Each row of a before or after table is a point. One or more steps were done to the points. Then noise was added and the rows were shuffled. The steps act on how far a point lies along the listed directions, d1 being the first. Name the steps. A step turns or swaps two directions, mirrors them in a line or flattens them onto one, adds a multiple of one to another, or multiplies one. Angles are multiples of 10 degrees, from the lower direction toward the higher: turns from -170 to 170, lines from 10 to 170 but not 90. Use the fewest steps. Two steps may share a direction if one is a turn and the other turns, adds or multiplies; they go together, in the order done. Otherwise the lowest direction goes first.

Directions:
(1): [-0.09 -2.38]
(2): [ 2.38 -0.09]
Before (11 x 2):
[[ 0.03 -0.93]
 [-0.48 -0.19]
 [ 0.51 -0.50]
 [-0.02 -0.39]
 [ 0.29 -0.14]
 [ 0.55 -1.01]
 [ 0.19 -0.13]
 [-0.38  0.59]
 [-0.12 -0.40]
 [-0.19 -0.63]
 [-0.18  0.38]]
After (11 x 2):
[[ 0.50  0.15]
 [ 0.33 -0.25]
 [-0.07  0.41]
 [-0.04  0.72]
 [ 0.53 -0.41]
 [-0.07 -0.20]
 [-0.12 -0.70]
 [-0.13 -0.28]
 [ 0.52 -0.77]
 [ 0.15 -1.14]
 [ 0.24 -0.31]]
Steps: mirror d1 and d2 in the line at 20 degrees

Directions:
(1): [ 2.75 -0.32 -1.52 -1.09 -0.63 -1.96  0.87 -2.56]
(2): [-1.97  2.50 -0.99 -2.67 -1.54 -0.27 -1.32 -0.56]
(3): [ 0.95  1.91 -0.95  2.14  1.25  1.45 -2.41 -1.80]
(4): [ 2.52  1.71  1.37  0.64 -2.60 -0.20 -0.60  2.00]
Before (9 x 8):
[[ 0.74 -0.42 -0.25  0.08 -0.10 -0.73  0.28 -0.50]
 [ 0.86  0.41 -0.42  0.54  0.72  0.14 -0.22 -0.81]
 [ 0.39 -0.26  0.05  0.76  0.75  0.49 -0.17  0.27]
 [-0.18  0.23 -0.20 -0.07 -0.29  0.12 -0.27  0.24]
 [ 0.18  0.04  0.25 -0.32 -0.09  0.35 -0.05  0.04]
 [ 0.68  0.15 -0.26  0.86  0.69  0.11 -0.24 -1.00]
 [ 0.65 -0.14 -0.62 -0.12  0.20 -0.20  0.02 -0.81]
 [ 0.86  0.25  0.03  1.23  0.10  0.52 -0.61  0.09]
 [-0.04  0.50  0.44  0.00 -0.92  0.17 -0.32  0.90]]
After (9 x 8):
[[ 0.28  0.85  0.02 -0.48 -1.20 -0.26 -0.39  0.44]
 [-0.69  0.64  0.32 -0.75 -0.43 -0.08  0.12  0.86]
 [-0.95 -0.03  0.14 -0.23  0.04  0.45 -0.13  0.73]
 [-0.80  0.69  0.35 -0.79 -0.87 -0.05 -0.03  0.58]
 [ 0.35 -0.31 -0.10  0.17 -0.18 -0.10  0.13  0.12]
 [ 1.30 -0.06 -0.02  0.61 -0.29 -0.13 -0.14  0.02]
 [ 0.41 -0.02  0.25 -0.22  0.06  0.36  0.01  0.00]
 [ 0.09  0.64 -0.47 -0.88 -0.45 -0.25 -0.33 -0.14]
 [-0.86  0.25  0.14  0.31  0.11  0.38 -0.60  0.42]]
Steps: multiply d1 by -1; turn d3 and d4 by 30 degrees; turn d2 and d3 by -150 degrees

Directions:
(1): [ 1.86 -3.20 -0.09 -2.08 -2.41 -1.56 -0.59  1.40  0.02 -1.46 -1.44  1.17]
(2): [-3.00 -0.07  1.48  0.19  0.64 -0.13  1.18  3.44  2.32 -0.24 -0.32  1.90]
(3): [ 0.09  0.97 -3.65 -1.32 -0.91  0.31  1.14 -0.78  2.88 -1.31  2.12  0.86]
(4): [ 1.89  2.10 -1.47  1.00  1.08 -0.53  1.01  3.00 -0.92 -2.38 -1.37 -1.77]
Before (8 x 12):
[[ 1.18  1.23 -0.82  0.78  0.69  0.26  0.13 -0.10 -0.73 -0.32 -0.33 -1.30]
 [-0.54 -0.10  1.09  0.61  0.58  0.23 -0.57 -0.51 -0.46  0.85 -0.02  0.00]
 [-0.12  0.18 -0.10  0.36  0.06  0.23  0.07 -0.18  0.22  0.02  0.40 -0.02]
 [-0.52  0.29  0.13  0.05  0.09  0.17  0.04 -1.05  0.19  0.51  0.48  0.10]
 [ 0.05 -0.57  0.22 -0.35 -0.72 -0.07 -0.25 -0.37  0.22  0.00  0.24  0.37]
 [-0.28 -0.20  0.16  0.28  0.17  0.48  0.14 -0.85  0.12  0.58  0.24  0.46]
 [-0.12  0.22  0.25  0.42  0.54  0.24  0.21 -0.18 -0.33  0.27  0.10  0.03]
 [ 0.21 -0.56  0.80  0.05 -0.27 -0.08 -0.96 -0.49 -0.76  0.81 -0.29 -0.47]]
After (8 x 12):
[[-0.23 -0.14  0.94  0.57  0.50  0.25 -0.72 -0.94 -0.69  0.91  0.05 -0.16]
 [ 0.52 -0.42  0.58  0.09 -0.25 -0.13 -0.94 -0.56 -0.98  0.64 -0.34 -0.69]
 [ 0.75  1.53 -0.69  0.98  1.04  0.14  0.60  1.24 -0.30 -0.77 -0.62 -1.15]
 [-0.15  0.30 -0.04  0.04  0.01  0.18 -0.13 -1.41 -0.04  0.57  0.51 -0.11]
 [ 0.32 -0.58  0.07 -0.38 -0.78 -0.06 -0.35 -0.73  0.00  0.06  0.25  0.19]
 [-0.12  0.19 -0.13  0.36  0.04  0.24  0.07 -0.22  0.21  0.02  0.44 -0.04]
 [ 0.02 -0.22 -0.02  0.25  0.08  0.52  0.00 -1.26 -0.13  0.62  0.31  0.29]
 [-0.12  0.23  0.27  0.42  0.57  0.24  0.22 -0.20 -0.35  0.28  0.08  0.04]]
Steps: multiply d4 by 1.3; turn d2 and d4 by -30 degrees

Directions:
(1): [ 2.64  0.47 -1.26 -1.43 -3.14 -0.16 -2.11  2.37 -0.20  1.01 -0.09 -0.11
 -1.42 -1.77 -1.07  3.19  0.54 -2.92 -2.18 -1.18  0.43 -1.59  1.45 -0.17]
(2): [-0.98 -0.68  1.71 -2.02 -0.39  1.42 -1.20  0.66  2.92  1.58 -2.42  2.74
  1.35 -2.10 -0.42 -2.81  1.39  1.33 -2.60  0.63 -0.86 -2.01 -1.18  0.10]
(3): [ 0.32  1.07 -0.90  2.09 -0.76 -3.90 -0.02 -1.06 -0.21  3.29 -1.92 -1.41
 -1.55 -1.37 -2.71 -0.59  0.83  0.27  1.09  1.75 -1.39  0.12 -2.42  1.85]
(4): [-0.76 -1.13 -2.08 -2.15  1.30  2.89 -0.21 -0.05 -0.44 -0.67  0.99 -1.37
  0.70  1.38 -3.73  2.40 -0.55  1.00 -0.70  3.62 -1.49 -1.09 -1.05  1.49]
(5): [-0.22  2.35 -2.32 -0.12  0.76 -2.15  0.66  1.80  0.42 -1.60  4.02  0.52
  0.72 -3.04  1.76 -1.04  0.82  1.32 -1.97  1.73 -1.20  0.52  0.95  1.82]
Before (13 x 24):
[[-0.16 -0.10 -0.49  0.44  0.40  0.30  0.17 -0.73 -0.40 -0.18 -0.32 -0.69
  -0.24  1.11 -0.74  0.64 -0.18  0.08  0.84  0.60  0.11  0.11 -0.27  0.10]
 [-0.16 -0.16  0.49 -0.11  0.41  0.62  0.08  0.08  0.21 -0.50  0.17  0.57
   0.38  0.08  0.26 -0.72 -0.11  0.31 -0.36 -0.15  0.29 -0.07  0.18 -0.36]
 [-0.29  0.34 -0.07  0.77  0.49 -0.57  0.66 -0.11 -0.27 -0.49  0.93  0.00
   0.00 -0.07  1.33 -0.68 -0.06  0.26  0.20 -0.68  0.45  0.68  0.15 -0.18]
 [-0.29 -0.10 -0.18 -0.08  0.97  0.54  0.58 -0.33 -0.48 -1.06  0.99 -0.21
   0.61  1.14  0.28  0.11 -0.46  0.38  0.78 -0.30  0.18  0.83  0.22  0.19]
 [ 0.20  0.50  0.28  0.29 -0.26 -0.55  0.07 -0.03  0.14  0.46 -0.02  0.20
  -0.24 -0.31  0.02 -0.27  0.29  0.14  0.04 -0.18  0.16  0.08 -0.72 -0.07]
 [-0.25  0.50 -0.83  0.60  0.93 -0.82  0.66 -0.38 -0.91 -0.37  0.93 -0.30
  -0.27  0.51 -0.21  0.15 -0.01  0.52  0.93  0.56 -0.35  0.83 -0.15  0.50]
 [ 0.15 -0.14 -0.07  0.46 -0.14 -0.06  0.25 -0.14 -0.58  0.15  0.04 -0.72
  -0.36  0.64 -0.41  1.22 -0.42 -0.53  0.20 -0.15  0.20  0.08 -0.14 -0.04]
 [-0.26 -0.36 -0.10 -1.25  0.06  1.13 -0.18  0.73  0.18 -0.31  0.41  0.43
   0.42 -0.35  0.29  0.23  0.03  0.20 -1.02  0.08  0.17 -0.71  0.45 -0.17]
 [-0.09  0.52 -0.35  0.65 -0.12 -1.44  0.36  0.01 -0.28  0.21  0.35 -0.11
  -0.28 -0.68  0.28 -0.51  0.14  0.10  0.21  0.23 -0.38  0.36 -0.24  0.37]
 [ 0.10  0.16 -0.84 -0.19 -0.39 -0.34 -0.46  0.24  0.04  0.55  0.33 -0.17
  -0.37 -0.41 -0.61  0.54  0.25 -0.18 -0.18  0.59 -0.16 -0.33 -0.38  0.59]
 [ 0.31 -0.32  0.49 -0.28 -0.09  0.15 -0.38  0.22 -0.17 -0.41 -0.37  0.17
   0.29  0.47  0.48  0.08 -0.10 -0.16 -0.04 -0.41  0.33  0.19  0.20 -0.61]
 [-0.18 -0.13  0.18 -0.45  0.11  0.64 -0.19  0.33 -0.03 -0.04 -0.07  0.48
   0.16  0.44 -0.12 -0.14  0.27  0.19 -0.21  0.10 -0.11 -0.17  0.02  0.01]
 [-0.07  0.19  0.23  0.38  0.53 -0.15  0.75 -0.39 -0.50 -0.67  0.44  0.02
   0.24  0.44  1.14 -0.49 -0.20  0.30  0.62 -0.27  0.41  0.80  0.25 -0.13]]
After (13 x 24):
[[-0.16  0.65 -0.58  0.84  0.78 -1.10  0.75 -0.30 -0.92 -0.41  0.90 -0.08
  -0.43  0.37  0.28 -0.18  0.10  0.32  0.89  0.05 -0.19  0.96  0.03  0.25]
 [ 0.15  0.51  0.43  0.31 -0.33 -0.51  0.06  0.00  0.21  0.23 -0.02  0.35
  -0.10 -0.31  0.38 -0.38  0.24  0.16  0.00 -0.55  0.38  0.17 -0.49 -0.23]
 [ 0.16  0.17 -0.57  0.08 -0.51 -0.79 -0.38  0.17  0.15  0.59  0.20  0.00
  -0.39 -0.61 -0.17  0.30  0.34 -0.21 -0.08  0.19 -0.04 -0.23 -0.20  0.39]
 [-0.31 -0.11 -0.45 -0.04  0.95  0.52  0.54 -0.45 -0.51 -0.99  0.95 -0.47
   0.59  1.15 -0.01  0.29 -0.41  0.40  0.87  0.02 -0.09  0.79  0.01  0.39]
 [-0.28  0.16  0.22  0.57  0.37 -0.19  0.58  0.04 -0.18 -0.82  1.23  0.21
   0.18  0.11  1.66 -0.62 -0.16  0.24  0.10 -0.96  0.61  0.69  0.46 -0.53]
 [ 0.21 -0.11 -0.14  0.56 -0.21 -0.17  0.20 -0.27 -0.55  0.30 -0.05 -0.85
  -0.43  0.63 -0.76  1.28 -0.35 -0.47  0.26  0.04  0.08  0.06 -0.36  0.09]
 [-0.24 -0.19  0.07 -0.44  0.13  0.55 -0.12  0.30 -0.02  0.08 -0.23  0.37
   0.17  0.47 -0.43 -0.10  0.34  0.31 -0.18  0.36 -0.19 -0.20 -0.06  0.12]
 [-0.09  0.07  0.13  0.22  0.66  0.25  0.65 -0.33 -0.44 -0.82  0.66  0.07
   0.45  0.64  1.18 -0.30 -0.29  0.39  0.54 -0.20  0.36  0.71  0.41 -0.21]
 [-0.25 -0.34 -0.23 -1.19  0.10  0.96 -0.07  0.69  0.20 -0.14  0.35  0.20
   0.43 -0.46  0.04  0.33  0.04  0.35 -1.06  0.36 -0.03 -0.79  0.23 -0.02]
 [ 0.04  0.63  0.22  0.68 -0.21 -1.37  0.45  0.17 -0.22 -0.10  0.38  0.28
  -0.12 -0.78  1.31 -0.80  0.08 -0.09  0.20 -0.54  0.09  0.63  0.24 -0.19]
 [-0.16 -0.29  0.39 -0.27  0.40  0.73  0.14  0.07  0.17 -0.55  0.24  0.53
   0.45  0.08 -0.07 -0.53 -0.20  0.35 -0.52  0.08  0.18 -0.11  0.12 -0.24]
 [ 0.24 -0.37  0.21 -0.48  0.06  0.46 -0.46  0.28 -0.26 -0.46 -0.23  0.02
   0.37  0.61 -0.03  0.30 -0.20  0.02 -0.12  0.11  0.09  0.04  0.04 -0.44]
 [-0.19 -0.01 -0.56  0.56  0.39 -0.02  0.13 -0.88 -0.41  0.19 -0.54 -0.93
  -0.42  0.96 -1.13  0.70 -0.12  0.11  0.95  0.94 -0.07  0.14 -0.60  0.35]]
Steps: add -0.7 times d5 to d4; turn d3 and d4 by -30 degrees

Directions:
(1): [ 3.66  1.70 -1.48 -0.76  0.66  3.39  2.53  1.73  0.29 -0.32  0.30 -0.56
 -1.93  1.37  0.00  0.41  0.25  1.58 -2.07 -2.33  1.75 -2.28 -1.64 -1.71
  0.43 -0.77  0.23 -1.88  0.34  1.83  0.33 -0.16 -2.18 -1.88 -1.22  2.68
  1.19 -0.80  2.32  0.86 -1.15  0.47  2.11  2.69 -0.47  0.03 -0.97  0.39
 -0.79 -1.89 -0.78 -3.24 -0.78  1.08 -1.55  0.65 -0.95  4.46  0.82  2.96
 -2.77 -1.25  0.19  1.33]
(2): [ 0.32 -1.20 -3.29 -0.41  0.47  0.01 -0.98  1.78  0.20  1.23 -3.25  0.62
  4.05  0.70  0.74  0.49 -1.13 -3.43 -0.17 -1.42 -1.01 -1.52  0.43  0.50
  0.91  0.16 -2.86 -1.32  1.46 -0.94  0.73 -2.63 -1.17 -0.66 -1.50 -1.60
 -0.68  0.05  1.66 -0.35  0.69 -1.67  2.60  0.77  0.24  3.89 -1.26 -3.97
 -0.43 -2.14 -0.68  2.58  1.14 -0.87  0.52  0.23 -1.83 -0.30 -1.25 -0.98
 -0.34 -3.63 -2.46 -1.38]
(3): [-0.18 -0.32 -1.70 -1.09  2.12  0.79  1.58 -0.38 -0.86 -1.47 -1.03  0.11
 -3.73  0.53 -0.56 -1.18 -0.68 -1.20  3.03  3.78 -0.46 -3.43 -0.69  1.25
  2.65  0.88 -0.32  0.87  0.58 -3.44  0.29  0.19 -0.70  1.00 -1.08  1.47
 -3.02  0.29  0.12  0.87  2.21  0.23  0.11 -1.27 -3.73  0.23  2.67  0.64
 -0.34  2.03 -0.62  1.12  2.52  1.35 -3.42 -1.02  1.85  0.91  1.76  0.63
 -1.61 -0.16 -2.88 -1.14]
(4): [ 1.79 -2.17 -1.73  0.11 -0.74 -0.89 -1.58  1.88 -0.63  1.92 -1.09 -2.39
 -0.93  0.00 -2.50 -1.17  0.71  1.27  1.46  1.42 -2.84 -0.77 -0.73  1.79
 -1.44  0.03  1.45  2.49  0.97  0.71  0.27 -1.43 -1.20 -1.05 -1.90  0.59
  0.68 -2.69 -0.74 -1.37 -0.35  1.29 -3.10 -0.50 -1.89 -3.31 -2.66  1.38
 -1.55 -0.48 -0.85 -2.13  0.76 -2.44 -0.40  1.98 -2.22  1.33 -3.03 -4.65
 -1.17 -1.27 -0.48 -0.63]
Before (8 x 64):
[[-1.06  0.11  0.88  0.31 -0.15 -0.34 -0.29 -0.73  0.23  0.03  0.19  0.50
   0.70 -0.36  0.38  0.33 -0.22 -0.64 -0.23 -0.26  0.32  0.69  0.64 -0.20
   0.14  0.03 -0.34 -0.34 -0.39 -0.11 -0.27  0.23  0.85  0.56  0.86 -0.58
  -0.31  0.29 -0.05  0.12  0.29 -0.41  0.36 -0.29  0.55  0.81  0.32 -0.47
   0.54  0.44  0.60  0.83 -0.09  0.38  0.61 -0.42  0.59 -1.09  0.34  0.40
   0.93  0.67  0.02  0.24]
 [ 0.16 -0.17 -0.65  0.00  0.32  0.00 -0.27  0.20 -0.15  0.29 -0.52 -0.48
  -0.51  0.01 -0.36 -0.35 -0.20  0.23  0.49  0.52 -0.42 -0.38 -0.30  0.32
   0.22 -0.20  0.20  0.50  0.38 -0.14  0.11 -0.32 -0.41  0.05 -0.34  0.36
  -0.30 -0.40  0.03  0.10  0.19 -0.12 -0.33 -0.30 -0.64 -0.79 -0.28  0.42
  -0.44  0.46 -0.53 -0.15  0.48 -0.35 -0.49 -0.03 -0.33  0.27 -0.48 -0.86
  -0.33 -0.53 -0.41 -0.23]
 [-0.13 -0.10  0.48  0.27 -0.77 -0.46 -0.84  0.00  0.02  0.74  0.11 -0.19
   1.01  0.02 -0.25 -0.03  0.38  0.09 -0.11 -0.33 -0.42  1.16  0.24 -0.10
  -0.67 -0.28  0.37  0.37 -0.12  0.71 -0.13 -0.44  0.45  0.01  0.18 -0.53
   0.82 -0.05 -0.44 -0.28 -0.40  0.29 -0.66  0.08  0.60 -0.62 -0.92  0.19
   0.19 -0.23  0.12 -0.29 -0.51 -0.60  1.19  0.37 -0.66 -0.24 -0.69 -1.01
   0.41  0.07  0.78  0.01]
 [-0.80 -0.21  0.79  0.31 -0.46 -0.92 -0.73 -0.89 -0.01 -0.01  0.23  0.37
   1.37 -0.27  0.46  0.21 -0.04 -0.04 -0.38 -0.40 -0.19  1.34  0.72  0.36
  -0.51 -0.21 -0.10 -0.11 -0.10  0.48 -0.32 -0.27  0.65  0.17  0.54 -0.67
   0.45  0.19 -0.48 -0.24 -0.11 -0.11 -0.40 -0.15  1.19 -0.03 -0.40 -0.59
   0.47 -0.37  0.31  0.83 -0.45 -0.43  1.28 -0.01 -0.02 -1.47 -0.37 -0.66
   0.93  0.18  0.67 -0.08]
 [ 0.64 -0.13 -0.27 -0.23  0.05  0.21  0.28  0.37 -0.18 -0.35  0.12 -0.39
  -0.74  0.40 -0.13 -0.02  0.16  0.42  0.13  0.22  0.09 -0.11 -0.63 -0.04
  -0.17  0.15  0.27  0.17  0.09  0.19  0.05  0.20 -0.35 -0.22 -0.23  0.34
   0.17 -0.28  0.25 -0.17  0.04  0.39 -0.21  0.30 -0.34 -0.71 -0.17  0.37
  -0.02 -0.03 -0.18 -0.65 -0.03 -0.06 -0.47  0.35  0.23  1.01  0.23 -0.39
  -0.49  0.04  0.03  0.10]
 [-0.72  0.12  0.64  0.26 -0.29 -0.61 -0.25 -0.81 -0.25 -0.08  0.53 -0.04
  -0.58 -0.69 -0.16  0.08  0.23  0.44  0.69  0.94 -0.36  0.30  0.14  0.83
  -0.08  0.22  0.36  0.51 -0.30 -0.56 -0.33  0.40  0.70  0.65  0.48 -0.06
  -0.28  0.20 -1.01  0.09  0.24  0.08 -1.10 -0.64 -0.08 -0.56  0.26  1.01
  -0.27  0.67  0.26  0.59  0.32 -0.18 -0.22 -0.35  0.54 -0.91  0.12 -0.39
   0.54  1.08  0.29  0.07]
 [-0.23  0.04  0.01  0.00  0.18  0.27  0.20 -0.17  0.22 -0.06  0.04 -0.09
  -0.27  0.15 -0.31  0.06  0.11  0.37 -0.19  0.12 -0.11  0.17 -0.23  0.05
   0.06 -0.04  0.34  0.02 -0.29  0.04 -0.23  0.47  0.00 -0.27  0.00  0.08
   0.05 -0.29 -0.28  0.03  0.26  0.14 -0.04  0.10 -0.06 -0.28 -0.20  0.05
   0.25 -0.07 -0.11 -0.18 -0.08  0.07 -0.22  0.24 -0.04  0.27  0.02  0.33
   0.13  0.05  0.36  0.37]
 [ 0.32 -0.64 -1.14 -0.16  0.27  0.09 -0.11  0.78 -0.20  0.18 -0.88  0.19
   0.57  0.06 -0.06  0.18 -0.32 -0.75  0.34  0.10 -0.29 -0.97 -0.20  0.41
   0.71  0.37 -0.63 -0.22  0.59 -0.67  0.19 -0.70 -0.52 -0.25 -0.36  0.09
  -0.28  0.09  0.25  0.06  0.46 -0.35  0.76 -0.09 -0.21  0.69 -0.16 -0.70
  -0.37 -0.61 -0.06  0.92  0.58 -0.12 -0.23 -0.06 -0.22 -0.09 -0.23 -0.57
  -0.58 -0.83 -1.03 -0.38]]
After (8 x 64):
[[-0.12  0.05 -0.03  0.00  0.12  0.31  0.19 -0.10  0.22 -0.01  0.06 -0.15
  -0.23  0.16 -0.34  0.09  0.15  0.42 -0.28  0.02 -0.11  0.18 -0.26  0.01
  -0.01 -0.07  0.39  0.01 -0.28  0.15 -0.26  0.43 -0.04 -0.36 -0.03  0.11
   0.17 -0.36 -0.26  0.00  0.20  0.16 -0.06  0.17 -0.01 -0.33 -0.30  0.08
   0.22 -0.13 -0.11 -0.31 -0.14  0.02 -0.18  0.29 -0.11  0.38 -0.05  0.30
   0.08  0.00  0.40  0.40]
 [-1.84  0.99  1.41  0.13  0.43  0.12  0.57 -1.58  0.38 -0.95  0.53  1.51
   0.63 -0.28  1.37  0.69 -0.61 -1.31 -0.46 -0.37  1.47  0.60  0.85 -0.80
   1.09  0.13 -1.00 -1.29 -0.74 -0.86 -0.34  0.85  1.29  1.12  1.54 -0.64
  -1.00  1.45  0.29  0.81  0.77 -0.94  1.68 -0.25  0.89  2.23  1.81 -0.98
   1.16  0.91  0.88  1.90 -0.09  1.59  0.37 -1.39  1.77 -1.58  1.85  2.43
   1.23  1.18 -0.13  0.36]
 [-0.06  0.32  0.11  0.00  0.06  0.06  0.33 -0.50 -0.31 -0.24  0.44 -0.19
  -1.37 -0.39 -0.31 -0.04  0.23  0.60  0.72  1.02 -0.20 -0.58 -0.28  0.70
   0.26  0.20  0.39  0.35 -0.14 -0.62 -0.24  0.37  0.17  0.40  0.10  0.59
  -0.41  0.02 -0.61  0.30  0.29  0.25 -0.79 -0.31 -0.66 -0.62  0.30  1.21
  -0.51  0.55  0.02  0.09  0.50  0.09 -0.93 -0.30  0.52  0.04  0.41  0.09
  -0.18  0.80 -0.03  0.13]
 [ 0.97 -0.78 -1.27  0.04  0.06 -0.13 -0.70  0.94 -0.32  0.97 -0.85 -1.34
  -0.82  0.07 -1.20 -0.71  0.08  0.78  0.79  0.75 -1.26 -0.66 -0.62  0.82
  -0.31 -0.26  0.71  1.23  0.73  0.30  0.23 -0.82 -0.95 -0.45 -1.03  0.66
   0.08 -1.37 -0.09 -0.34 -0.06  0.32 -1.26 -0.27 -1.21 -1.94 -1.32  0.88
  -1.01  0.12 -0.83 -1.10  0.63 -1.16 -0.64  0.72 -1.21  0.99 -1.51 -2.29
  -0.84 -1.00 -0.49 -0.33]
 [-0.17 -0.85  0.04  0.26 -0.78 -0.97 -1.32  0.21 -0.26  1.06 -0.30 -0.66
   0.58 -0.09 -0.90 -0.46  0.43  0.06  0.84  0.72 -1.33  0.83  0.17  0.66
  -0.77 -0.11  0.65  1.26  0.13  0.26 -0.08 -0.71  0.35  0.12 -0.26 -0.52
   0.47 -0.55 -0.85 -0.58 -0.08  0.56 -1.61 -0.49 -0.22 -1.38 -1.12  0.55
  -0.11  0.13 -0.07 -0.27  0.05 -1.13  0.87  0.61 -0.85 -0.36 -1.28 -2.37
   0.29 -0.11  0.29 -0.44]
 [-1.41 -0.21  0.81  0.15 -0.03 -1.03 -0.50 -1.37 -0.15 -0.48  0.12  0.73
   0.97 -0.32  0.62  0.09 -0.27 -0.58  0.28  0.42 -0.14  1.00  0.83  0.57
   0.12  0.02 -0.36 -0.03 -0.13 -0.48 -0.33 -0.05  0.88  0.69  0.66 -0.74
  -0.34  0.64 -0.63 -0.01  0.49 -0.26 -0.25 -0.63  0.72  0.40  0.53 -0.67
   0.65  0.27  0.38  1.63  0.04 -0.01  0.80 -0.52  0.70 -1.91  0.27 -0.30
   1.07  0.43  0.16 -0.37]
 [ 0.27 -0.93 -1.13 -0.07  0.10 -0.21 -0.43  0.85 -0.23  0.40 -0.94  0.02
   0.74 -0.03 -0.25  0.10 -0.24 -0.69  0.46  0.24 -0.60 -0.80 -0.15  0.62
   0.48  0.37 -0.51  0.06  0.65 -0.57  0.18 -0.83 -0.48 -0.25 -0.41 -0.04
  -0.18 -0.10  0.05 -0.15  0.42 -0.28  0.38 -0.22 -0.23  0.41 -0.41 -0.63
  -0.46 -0.62 -0.06  0.90  0.61 -0.42 -0.08  0.12 -0.42 -0.28 -0.60 -1.15
  -0.47 -0.87 -1.01 -0.46]
 [ 1.15 -0.46 -0.54 -0.14 -0.26  0.12 -0.04  0.84 -0.24  0.15  0.02 -0.89
  -0.67  0.40 -0.57 -0.13  0.38  0.84  0.08  0.09 -0.38 -0.08 -0.80  0.15
  -0.65  0.05  0.58  0.49  0.23  0.69  0.07 -0.11 -0.60 -0.59 -0.55  0.46
   0.60 -0.84  0.20 -0.48 -0.27  0.64 -0.75  0.42 -0.40 -1.36 -0.95  0.60
  -0.34 -0.35 -0.30 -1.29 -0.13 -0.60 -0.31  0.85 -0.39  1.35 -0.48 -1.22
  -0.70 -0.25  0.18  0.13]]
Steps: turn d1 and d3 by -40 degrees; add -0.5 times d2 to d1; multiply d4 by 3
